Rows are points. The last column is the point's height on a tilted bowl or saddle (a function of degree 2), plus a little noise. Count its main directions that bend up, bend down and stay straight.

Points, 9 rows:
[[-0.02  0.68 -0.04]
 [-0.39 -0.20 -0.49]
 [-0.34 -0.16 -0.49]
 [ 0.57  0.11 -0.34]
 [-0.50 -0.06 -0.50]
 [-0.01 -0.53 -0.12]
 [ 0.23 -0.11 -0.35]
 [ 0.07 -0.21 -0.35]
 [-0.93  0.09 -0.47]]
Directions: 1 up, 0 down, 1 straight

Points:
[[-0.54 -0.47 -0.15  0.11]
 [-0.26 -0.19  0.05  0.33]
 [-0.29  0.11  0.31  0.54]
 [ 0.42 -0.28 -0.54 -0.52]
 [ 0.14 -0.94  0.43  0.05]
 [-0.03  0.12  0.34  0.37]
 [ 0.79 -0.17 -0.28 -0.20]
 [ 0.44  0.01  0.89  0.07]
 [ 0.03  0.16  0.12  0.29]
 [ 0.53 -0.27 -0.08  0.04]
 [ 0.17 -0.01 -0.62 -0.51]
 [ 0.24 -0.39 -0.01  0.09]
 [-0.35 -0.44  0.42  0.28]
 [ 0.35  0.31  0.25  0.11]
 [-0.65  0.33  0.09  0.95]]
Directions: 1 up, 2 down, 0 straight

Points (25 x 5):
[[ 0.11  0.21 -0.76  0.34 -0.31]
 [ 0.08 -0.06  0.52  0.03 -0.25]
 [-0.39 -0.16 -0.01 -0.72  0.08]
 [ 0.32 -0.18 -0.34 -0.06 -0.15]
 [ 0.30 -0.03  0.85  0.06 -0.34]
 [-0.08  0.62  0.29 -0.18 -0.37]
 [-0.03  0.10 -0.01  0.05 -0.21]
 [-0.39 -0.37  0.21 -0.66 -0.04]
 [-0.07  0.16 -0.52 -0.06 -0.07]
 [-0.93  0.96  0.59 -0.29 -0.96]
 [ 0.90  0.04 -0.44  0.45 -0.77]
 [-0.07 -0.21 -0.62  0.07 -0.08]
 [-0.38  0.66  0.27  0.39 -0.87]
 [ 0.46  0.23  0.27  0.10 -0.41]
 [ 0.26  0.25  0.28 -0.32 -0.13]
 [ 0.01 -0.21  0.51 -0.23 -0.12]
 [-0.08 -0.08  0.37  0.22 -0.33]
 [ 0.19 -0.09  0.08 -0.33 -0.02]
 [-0.31 -0.54 -0.39  0.47 -0.29]
 [ 0.60  0.00 -0.11 -1.07 -0.02]
 [ 0.26  0.50 -0.15  0.15 -0.49]
 [ 0.25  0.08 -0.53  0.04 -0.19]
 [ 0.21  0.20 -0.06 -0.65  0.05]
 [ 0.59  0.03  0.42  0.04 -0.37]
 [ 0.55  0.11  0.13  0.02 -0.36]]
Directions: 0 up, 2 down, 2 straight

Points (38 x 7):
[[ 0.37  0.26 -0.58 -0.06 -0.06  0.43  0.43]
 [-0.31  0.06  0.27 -0.29 -0.04 -0.25 -0.41]
 [ 0.38  1.13  0.02 -0.27  0.40  0.63  0.49]
 [-0.84  0.71 -0.13 -0.43 -0.44 -0.41  0.03]
 [ 0.48  0.18 -0.24  0.35 -0.48 -0.10  0.29]
 [ 0.36 -0.13 -0.61  0.12 -0.14 -0.15  0.38]
 [-0.72 -0.16  0.03  0.16 -0.45  0.17 -0.18]
 [ 0.26 -0.11  0.22  0.58 -0.05 -0.47 -0.23]
 [ 0.48  0.59  0.04  0.29  0.23  0.47  0.46]
 [ 0.29 -0.84 -0.58 -0.44 -0.16  0.13  0.13]
 [ 0.26  0.11 -0.26  0.27 -0.07 -0.15  0.27]
 [ 0.37 -0.05  0.80 -0.68  0.02  0.05 -0.81]
 [-0.56  0.06  0.03  0.32 -0.63 -0.38 -0.09]
 [-0.19  0.42 -0.21 -0.63  0.29 -0.17  0.09]
 [ 0.60  0.02  0.06  0.03  0.45  0.25  0.38]
 [ 0.14 -0.04  0.29 -0.76  0.72  0.05  0.19]
 [-0.10  0.62  0.17 -0.61 -0.51  0.28 -0.34]
 [ 0.32  0.68 -0.57  0.02 -0.10  0.13  0.59]
 [ 0.21  0.92 -0.06  0.12 -0.09 -0.42  0.42]
 [-0.12  0.29  0.10 -0.67 -0.42  0.01 -0.45]
 [-0.08  0.03 -0.02 -1.23 -0.29  0.58 -0.47]
 [ 0.39 -0.11  0.81 -0.30  0.24 -0.14 -0.75]
 [-0.15 -0.05 -0.63  0.01 -0.14  0.39  0.22]
 [-0.03  0.29  0.21  0.04  0.11 -0.22 -0.11]
 [ 0.62  0.64 -0.15 -0.06  0.62  0.97  0.75]
 [ 0.02  0.23  0.13 -0.04  0.23  0.90  0.04]
 [-0.77  0.36  0.27  0.02 -0.24 -0.07 -0.17]
 [-0.04  0.00  0.21 -0.46  0.01 -0.14 -0.36]
 [-0.31 -0.03  0.48  0.07  0.41 -0.03 -0.21]
 [-0.12 -0.07 -0.02 -0.30 -0.35  0.27 -0.32]
 [-0.10 -0.06 -0.22  0.56  0.14 -0.01  0.35]
 [ 0.10 -0.10 -0.20 -0.57  0.69  0.41  0.48]
 [ 0.13 -0.55 -0.68  0.22 -0.50 -0.12  0.16]
 [-0.28  0.68 -0.18  0.63  0.11 -0.30  0.63]
 [-0.08  0.15  0.02 -0.63 -0.44  0.09 -0.43]
 [ 0.56  0.09  0.00  0.08 -0.61  0.13 -0.01]
 [-0.12 -0.08  0.15  0.69  0.20 -0.08  0.10]
 [ 0.20 -0.13 -0.04  0.45 -0.15 -0.63 -0.06]]
Directions: 2 up, 1 down, 3 straight
